Each row is a point. Examples show where two turns around zero, p and q, send a point. Write where each new point lands after one turn and then the other. Backwards means that the second turn is done in reverse. Each puzzle has new turns, and all numbers are rounded.
In the rows, 128 means zero.

Turn p:
[ 74 130 175] => [ 73 164 156]
[153 104 122] => [137  94 130]
[170 199 114] => [203 164 129]
[134  92 116] => [117  93 118]
[ 97 118 123] => [ 99 135 113]
[141 125 118] => [140 117 122]
Turn q:
[119 113 171] => [139 115 171]
[162 140 141] => [162 146 126]
[107 106  84] => [96 99 96]
[123 171  74] => [ 95 165  80]
[128 109 170] => [148 113 167]
Where do these land?
q, then p: [157 100 192] => [150  91 190]
q, then p: [131 129 109] => [129 128 109]
p, then q: [135 175 124] => [150 168 114]
p, then q backwards: [ 86 171  94] => [153 181  91]
q, then p: [126  88 103] => [108  92 105]
p, then q: [132 105 146] => [126 109 150]

Turn p:
[142 119 105 139] => [139 112 137 149]
[109 188 116 159] => [144 181 101 163]
[107 105 119  64] => [118  83  89  89]
[100 105 176 142] => [ 75 147 145 109]
[182 123 124 136] => [164 117 168 129]
Turn q:
[100 109 153 189] => [ 79 139 176 154]
[182 136 128 113] => [172  99 116 146]
[ 94 104  86 103] => [ 97 146  79 107]
[177 142 185 113] => [172  75 164 125]
[ 98 132  94 117] => [116 161 101 112]
[117 144 122 133] => [131 148 132 124]
Where do these land?
q, then p: [129 100 124  95] => [121  89 112 134]
q, then p backwards: [177  81 125  99] => [114 103  69  94]
p, then q backwards: [100 139 150 156] => [ 97 126 106 155]
q, then p backwards: [118 154 163 118] => [165 120 153 120]
p, then q backwards: [115 167  77 173] => [171 135  78 171]

Turn p:
[155 137  81 140 142 108] => [126 122  79 131 161 111]
[136 161 187 180 153 157] => [178 172 148 188 113 142]
[121  97  92 117  66  70] => [114  69 126  80 129  67]
[123 116 140 135 152 187] => [136 129 132 151 116 188]
[ 99 105 135 103 149 119] => [100 124 160 118 148 142]
[165 112 104  90 114 103] => [126 123 103  70 145 117]
[ 97 169 158 132 119 152] => [116 156 147 159  83 128]
Turn q:
[150  80 124 122 128  82] => [130  66 148 133 139 104]
[107 123 157 123 138 100] => [104 130 137 124 153  97]
[126 144 134 141 114 213] => [135 181 140 128 110 196]
[143  90 150  69 180  84] => [152  87 141  95 201  90]
[146 185 124 143 111 172] => [157 184 117 142  90 148]
[115 121 107 147 159  99] => [113 104  95 148 148 117]
[ 85 155  93 111 115 128] => [106 139  84  94 104 127]
[152 126 135 168  79 146] => [126 134 162 161  79 144]
Where do these land?
q, then p backwards: [ 77 131 134 135 108 104] => [ 99 154 102  94 118 111]
p, then q: [134 169 137 112 139 129] => [127 155 101 127 106 112]
q, then p: [166 148 159 143 112 148] => [170 158 125 140 105 109]
p, then q: [168 111 120  88 117 157] => [159 129 123  78 114 156]
q, then p: [160  91  89 103 114  54] => [151  72 155  68 174 119]
q, then p: [127  92 107 175  92 150] => [146  86 152 149  81 149]
q, then p backwards: [123  93  94 164 134 154] => [108 108 103 135 145 179]
q, then p backwards: [ 82 178 120 135 184 113] => [164 177  77 122 162 105]
q, then p: [117 139 192  98 152 144] => [113 201 138 139 145 128]
